Every row gives one point. The last column is the point's height on a tilted bowl or saddle (a function of degree 2), plus a little noise. Along how many of its main directions does it bend up, bend down or stay straight?

Points:
[[  4  -6 -19]
 [  9  21 -21]
 [ 61  61 -58]
 [ -5 -66 -55]
 [-26  23 -28]
 [  4   0 -18]
 [ 48  56 -48]
 [ 36  42 -33]
 [ 31  51 -38]
 [ 36 -32 -29]]
Directions: 0 up, 2 down, 0 straight

Points, 17 rows:
[[  45   -9   -2   -9]
 [ -23  -41   14  -19]
 [ -14  -34    6  -12]
 [   4    4    7    2]
 [ -41  -16  -15  -13]
 [ -18   -5    4   -2]
 [  35    1   39  -10]
 [  15   36   58  -24]
 [  -7   82   25  -44]
 [ -35  -24  -36  -20]
 [ -88   92  -57 -121]
 [  37   36  -42  -21]
 [ -62  -34  -20  -32]
 [  -8  -16    6   -3]
 [  62  -29   15  -25]
 [ -55  -37  -65  -52]
 [   3  -31   23  -12]]
Directions: 0 up, 3 down, 0 straight

Points (15 x 4):
[[ 52 -25 -52  56]
 [-35  -3  16  -2]
 [ 22  26 -37  16]
 [-60  48  33   2]
 [-23  -7   3  10]
 [-24 -31  42 -21]
 [-38 -12   5   3]
 [-46  18 -18  24]
 [ 44 -50  19  73]
 [ 15  32  59  39]
 [ 93  31  12  86]
 [ -8  29   5  15]
 [-41 -32  23 -21]
 [ 89  14 -39  38]
 [ 12  57 -31   7]]
Directions: 2 up, 1 down, 0 straight

Points (24 x 5):
[[-47   3  -1  -5   1]
 [-27  46  -7   1  19]
 [ 34 -42 -25  41  50]
 [-39   7 -17  24  11]
 [ 11   0  -3  -1   9]
 [ 36 -47 -56  23  73]
 [-90 -67 -66 -53  -7]
 [-41 -76 -21 -25  24]
 [-51   7   4  34  22]
 [-19 -14  30  -3  12]
 [ 39  -1  30  24  17]
 [-41  41  44  10  38]
 [-55   2  11  32  22]
 [-14  36  29  30  24]
 [-20 -28   5 -37  13]
 [ 15 -17 -55  -2  37]
 [-58 -10 -30  29  12]
 [-26 -32  -7  47  23]
 [  5  25  57 -97  91]
 [ -7  47 -49  26  50]
 [-90  70 -27  14  69]
 [ -8 -40  -5 -52  29]
 [ 32  18  44  72  35]
 [ 37  21   3 -46  36]]
Directions: 3 up, 0 down, 1 straight

Points (25 x 5):
[[  -9    6  -18  -14   12]
 [  13    5  -41  -36   20]
 [ -13  -26   24   62   35]
 [  17   52    6  -46   18]
 [  29  -14    3  -36   17]
 [   0  -31   21   68   40]
 [ -38    8 -101   -5   67]
 [ -47  -23   32   -8   23]
 [   5   16  -28  -36   14]
 [  20   17  -22  -68   24]
 [  22  -35   57   48   45]
 [  -6   11   46  -27   16]
 [  37    4   36  -19   20]
 [  32  -55  -79  -35   61]
 [  -7   26    6 -101   36]
 [  -1   -3   18   15   12]
 [ -10  -23   21   10   17]
 [   1    1  -17   22   14]
 [  29  -33    2   28   26]
 [  43   17   46  -85   44]
 [  31  -43  -58   31   47]
 [  12   -7  -65   16   32]
 [  44  -11  -40  -18   24]
 [  18  -77    4   77   74]
 [-102  -35  -27   26   71]]
Directions: 4 up, 0 down, 0 straight

Points, 38 rows:
[[ -27   20    4   23  -15  -34   44]
 [  53  -14   71   45  -33  -57  -62]
 [  19  -14   21    7   68  -43  -25]
 [ -26   10   -3   40   -2   61   12]
 [   9   42    8  -20   12   54   -6]
 [ -38   11   29  -22   21  -31   17]
 [ -22   -3  -34  -45 -107   16  -17]
 [ -16  101   21   -6  -39    3   32]
 [  55   58   16    0   -4  -17  -45]
 [   1  -74   17  -41  -30   44   41]
 [  14  -15  -43  -37   10    1   23]
 [  18   12   19   16  -34   25   -1]
 [ -36    9  -92  -49    7   -7  -10]
 [ -62   61  -19   30  -42  -32   34]
 [ -23  -51  -20   41  -33   48   -5]
 [   5  -40   63   15   48  -73  -48]
 [  65   16   16   -2   -5   49  -59]
 [ -48   43  -33  -30   -1    5    5]
 [  -4  -82  -31    1   40   38   88]
 [   9    3   41   42 -104  -12  -14]
 [  39  -18   63   41  -39  -26  -51]
 [  16   50  -40   20  -43   16  -40]
 [ -26   31  -41   14   75   13  -49]
 [ -54   -1  -52    5  -44  -14  -17]
 [ -75   27  -14   24   32   23  -47]
 [  68   15  -44  -39   13  -57  -55]
 [   2   29   10   48   38   16  -12]
 [  31   42   52   47  -16  -13    0]
 [  12   21  -22  -42   -7    5   11]
 [ -18   50   15   50  -15   20   12]
 [  54   -3  -28   75  -18    2  -75]
 [  38   94   26   51  -48  -35   52]
 [ -24  -28  -42   -3  -84   -9  -44]
 [   1   48  -23  -14    8   22   -8]
 [ -71    6  -29   22  -15  -33    1]
 [  15   -5   67  -30   21    6  -54]
 [ -51    3  -36   17   20   27   -7]
 [  11   41   11   57   29  -13   -3]]
Directions: 1 up, 3 down, 2 straight

Points (43 x 7):
[[ 11 -23   4 -33  11 -21  11]
 [ 50 -24  58  11  41  55 -13]
 [-25  53  51  40  21  82 -70]
 [-14  16  69  33 -25 -85 -61]
 [ -1 -47  -6  37  25  -2   4]
 [ -2  35 -35  56 -29  29 -30]
 [ 15 -79   6  50 -45  85 -42]
 [ 63 -23 -10  27  27  38  -7]
 [ 10   4  -1  47  -3 -18 -10]
 [ 38   6 -81  70 -18  29 -37]
 [ 23 -36 -49  45  29  -9  -4]
 [-63   5 -12 -29 -43 -32 -44]
 [ 39   6 -45 -29 -60 112 -82]
 [-72  10 -34 -44 -10  11 -50]
 [-55  36 -32 -17   1  35 -48]
 [-48 -14   4  28 -32  -3 -18]
 [ -6  19 -13   3  30  17 -11]
 [ 16   1  34  59 -30 -14 -24]
 [  0  34 -39   9  -8 -46 -31]
 [-68 -12   5  36 -12  87 -46]
 [-24  29 -15 -36  13  15 -26]
 [ 39  11 -10 -12 -11 -22  -9]
 [-74 -23 -55 -74  -3  32 -62]
 [  7  34 -11  67  10  45 -28]
 [-28 100  20  -3 -25   2 -89]
 [ 22 -31   7  47 -23  38 -10]
 [ 21 -21  46  -7   5 -11   5]
 [-24  28  62  -6   8 -23 -34]
 [-10   4   1  59 -63  21 -31]
 [-14  15  48  14  15  -1 -18]
 [-14   7 -83 -32  39 -14 -38]
 [ -8 -11 -58 -12  15 -54 -20]
 [-56   1  23 -91  79   1 -50]
 [  5   0  33  31  15 -34 -13]
 [ 67  22   8  60 -43  62 -61]
 [ 38 -62  38   9  80  19  -3]
 [ 21  54  50  21   3  56 -54]
 [ 21  40   4   9   8  60 -33]
 [-31 -19 -48  57  36 -55 -24]
 [-27   7 -31   8   5  20 -13]
 [ 17   1 -20 -82   6 -20  -6]
 [-13   0 -25  70 -27 -37 -19]
 [  7 -13  34  18  17 -50 -11]]
Directions: 0 up, 5 down, 1 straight
